Every row gives one point. To make a cloud, some directions were put in groups of two or more. Within a group, all points are equally far from the middle, so they leave a hole (a ring in 2 directions, a hollow ball in 3). The other directions are filled evenly. Then the cloud was stretched, turned, moved and blurred a little. Count the holes, and give their numbers of directions, smallest first.

Cloud (21 x 3):
215, 2, 154
-87, -358, 1
-141, -15, -151
329, -62, 89
86, 192, -122
-196, -234, 207
-206, -98, 161
-262, -98, 88
-244, 113, -53
144, 151, -270
349, -20, 139
-109, -12, -9
137, 255, -18
9, -112, -170
181, 182, -82
-219, -164, 290
-157, 54, 167
-122, 176, 91
10, -170, 154
108, -255, 32
10, 88, -187
Holes: 0

Cloud:
-149, 237, 3, -136
-232, 100, -174, 134
-227, -49, -71, -228
-208, -6, -64, 236
-32, -15, -221, -10
175, -86, 139, -146
-281, 306, -60, 142
-33, 4, 148, 195
187, -451, -75, 3
-95, -11, -30, -272
206, 84, -61, -14
241, 29, 129, -143
-255, 66, 13, -61
-281, -286, -223, 86
330, 176, 99, 29
250, 12, -25, -89
314, 160, 155, -49
-144, 68, 123, -3
108, 198, 218, -73
-83, -162, 90, -85
-93, 24, 148, 51
-295, -18, -27, -24
-180, -362, -24, -17
-183, -97, -228, 117
-108, -44, -135, 231
155, -462, 17, -62
-192, 64, -191, -138
-32, -212, -88, 212
-67, -7, 3, 293
Holes: 1 (3)

Cloud (51 x 6):
-100, -360, 1, -75, 41, -93
16, 111, -151, -11, 247, -203
-18, 150, -117, 92, 149, 19
116, -71, -212, -92, 417, 105
28, 98, 2, 17, 267, 310
120, -265, -298, -72, 236, -18
50, 12, -210, 27, 288, 167
-73, -314, -26, -26, 29, -218
-118, -2, -100, -267, -222, -5
186, 125, -96, -233, 143, 271
252, 170, 65, -39, 283, 153
-80, -357, 39, -72, 69, -60
262, -47, 42, 89, 269, 80
331, -188, -215, -95, 142, 105
-264, 164, 101, -91, -20, 38
-121, -93, 113, -102, -278, -120
-164, 19, 24, -107, 164, 342
-232, 42, 208, -13, -112, -50
85, 241, 68, 17, -46, -57
-136, -40, 156, -49, -248, -98
59, -163, -35, -149, -62, -363
212, -121, -200, -308, 18, -269
-67, -77, 154, -217, -219, -184
-99, -215, -71, -44, -169, 137
47, 21, 9, 179, -84, -46
156, -29, 156, -149, 325, -60
140, 168, 97, -41, 246, 282
35, 9, -86, 113, 377, 16
-303, -63, 202, -10, 84, -25
141, 77, -105, -347, 312, -96
-328, -37, 144, -59, 180, -20
-22, -74, 149, -114, 417, 38
-273, -105, -20, -153, 293, 17
-269, -89, 238, 12, 79, 93
-10, 190, -150, -156, -56, 34
-144, 18, 41, -61, 203, -258
-218, -159, -10, -255, 162, 230
268, -192, 38, -78, 233, -59
-45, -97, -154, -73, 425, 7
210, 39, -325, -157, -25, -146
-121, -227, -64, -68, -157, 145
234, -38, -323, -136, -54, -208
248, 178, -191, -238, 217, -49
169, -130, -41, 196, 102, 29
-4, 123, 245, -145, -174, -20
62, 271, -36, -11, 52, -47
-20, -173, 184, -64, 304, 1
-102, -25, -84, -96, 110, 325
-78, -45, 128, -127, -291, -112
133, 82, 251, -115, -48, 174
-235, -259, -83, -209, 29, 80
Holes: 3 (2, 2, 2)

Cloud, 48 rows:
-66, 9, 250, -131, 194, -154
117, 1, 445, 99, -23, 155
-276, -254, -65, 102, 1, -109
7, -96, 53, 223, -232, 136
26, 85, 486, 133, -140, 114
217, -100, -284, -50, -38, -193
-106, 154, 58, 383, -59, 50
-53, -159, 113, 204, -195, 197
74, 209, 154, -39, -226, -246
-177, -51, 352, -26, -16, 74
272, -120, -38, -227, 65, -236
150, 13, -64, -141, -90, 218
7, 196, -187, 155, -53, 57
212, 316, 135, -11, -167, 99
160, -81, 165, 271, 139, 71
-112, 167, -218, -115, 86, -80
201, 52, 420, -45, 51, 77
210, -57, -160, -41, -167, -212
128, -143, 61, -361, -31, 107
105, -197, 49, 187, -202, -154
197, -220, -115, -9, 233, -196
-250, -190, -159, -3, -100, -244
22, -70, -108, -134, 137, 219
-188, 110, 141, 193, 17, -281
-201, 297, 117, -59, -183, 51
-174, 15, 15, -146, -188, -246
35, 103, 36, -180, 68, 226
-191, 59, 203, -94, -243, -68
-75, -31, -289, -132, -24, -296
119, -118, 163, 248, 114, -188
-47, 145, -76, -231, 169, -176
297, -145, -3, 56, 152, 7
251, 195, -37, 92, 116, 112
-17, -53, -85, -308, 168, -197
-37, -111, -272, -10, -97, -318
80, 286, -66, 49, 78, 190
12, 174, -49, -262, 34, -262
-132, 275, -120, -130, 63, -62
-201, -137, 9, 245, 48, 14
-76, 19, 5, 171, -223, 184
-67, 0, 90, -256, 179, 7
245, 206, -97, 89, 172, -134
77, -223, -185, 12, 240, 40
-48, 77, -172, -250, 44, -257
-108, -171, -77, 292, -29, -76
34, -38, 304, 234, -5, 231
94, -30, 265, -272, 79, -11
73, 126, 155, 203, -159, -276
Holes: 2 (2, 3)
